Each row is a point. The last column is the point's height on a tilted bowl or saddle (a function of degree 2), plus a little noise. Count its main directions that bend up, bend down and stay straight.
In the rows, zero is written as 128.

Points (15 x 4):
[[188,137,183,39],
[89,128,97,110],
[49,104,152,83],
[171,55,144,75],
[37,117,147,74],
[58,119,101,94],
[82,72,229,92],
[196,148,102,122],
[176,181,123,90],
[77,57,192,95],
[92,111,120,99],
[145,164,130,87],
[148,98,115,108],
[130,130,136,91],
[145,96,165,77]]
Directions: 1 up, 2 down, 0 straight

Points (25 x 5):
[[186,111,179,185,192],
[78,136,125,151,90],
[214,167,111,145,138],
[37,71,170,115,12],
[129,113,65,219,95],
[96,55,111,196,80],
[96,184,46,100,97],
[147,131,150,127,133],
[83,144,89,128,95],
[51,152,172,164,74],
[169,189,130,147,107],
[174,130,107,189,150],
[140,114,39,154,121],
[84,135,140,109,92],
[143,144,145,73,105],
[200,218,87,75,57],
[212,154,70,110,129],
[164,123,121,126,143],
[157,128,118,51,102],
[163,132,126,148,147],
[113,80,154,110,97],
[163,230,97,90,66],
[83,146,92,155,89],
[85,105,97,135,89],
[229,127,123,133,176]]
Directions: 1 up, 2 down, 1 straight

Points (43 x 7):
[[119,121,129,212,90,121,177],
[83,109,47,136,63,101,46],
[174,89,82,110,184,141,72],
[148,157,171,132,74,134,181],
[155,144,145,20,144,188,154],
[169,167,166,108,120,137,140],
[112,137,37,114,115,157,91],
[158,173,134,7,129,108,91],
[144,142,125,79,72,165,147],
[106,129,67,127,188,153,67],
[145,82,101,172,145,121,62],
[189,120,82,109,113,93,62],
[168,53,141,154,78,99,50],
[115,117,121,106,86,149,137],
[125,90,86,114,140,122,81],
[96,60,153,159,136,201,74],
[93,165,136,134,61,134,192],
[82,128,128,181,121,187,142],
[119,122,181,142,157,114,119],
[98,126,117,124,51,52,101],
[147,168,141,149,139,45,123],
[130,139,174,198,159,171,149],
[155,138,114,101,137,107,101],
[182,90,191,142,108,86,72],
[157,145,131,123,98,94,128],
[151,157,139,114,119,98,130],
[132,137,151,189,64,123,205],
[100,164,114,109,120,127,141],
[115,147,151,54,95,91,105],
[107,175,133,124,183,121,113],
[108,124,131,112,120,158,138],
[161,85,128,102,118,81,61],
[152,185,121,170,124,112,173],
[190,157,106,109,181,90,46],
[114,109,101,158,83,155,124],
[161,142,110,116,129,156,127],
[71,127,89,155,92,124,120],
[199,143,159,142,110,162,118],
[106,185,154,141,93,124,217],
[132,129,145,90,100,116,129],
[100,115,119,170,109,127,137],
[111,133,121,124,78,88,131],
[119,145,130,105,132,118,128]]
Directions: 1 up, 5 down, 0 straight
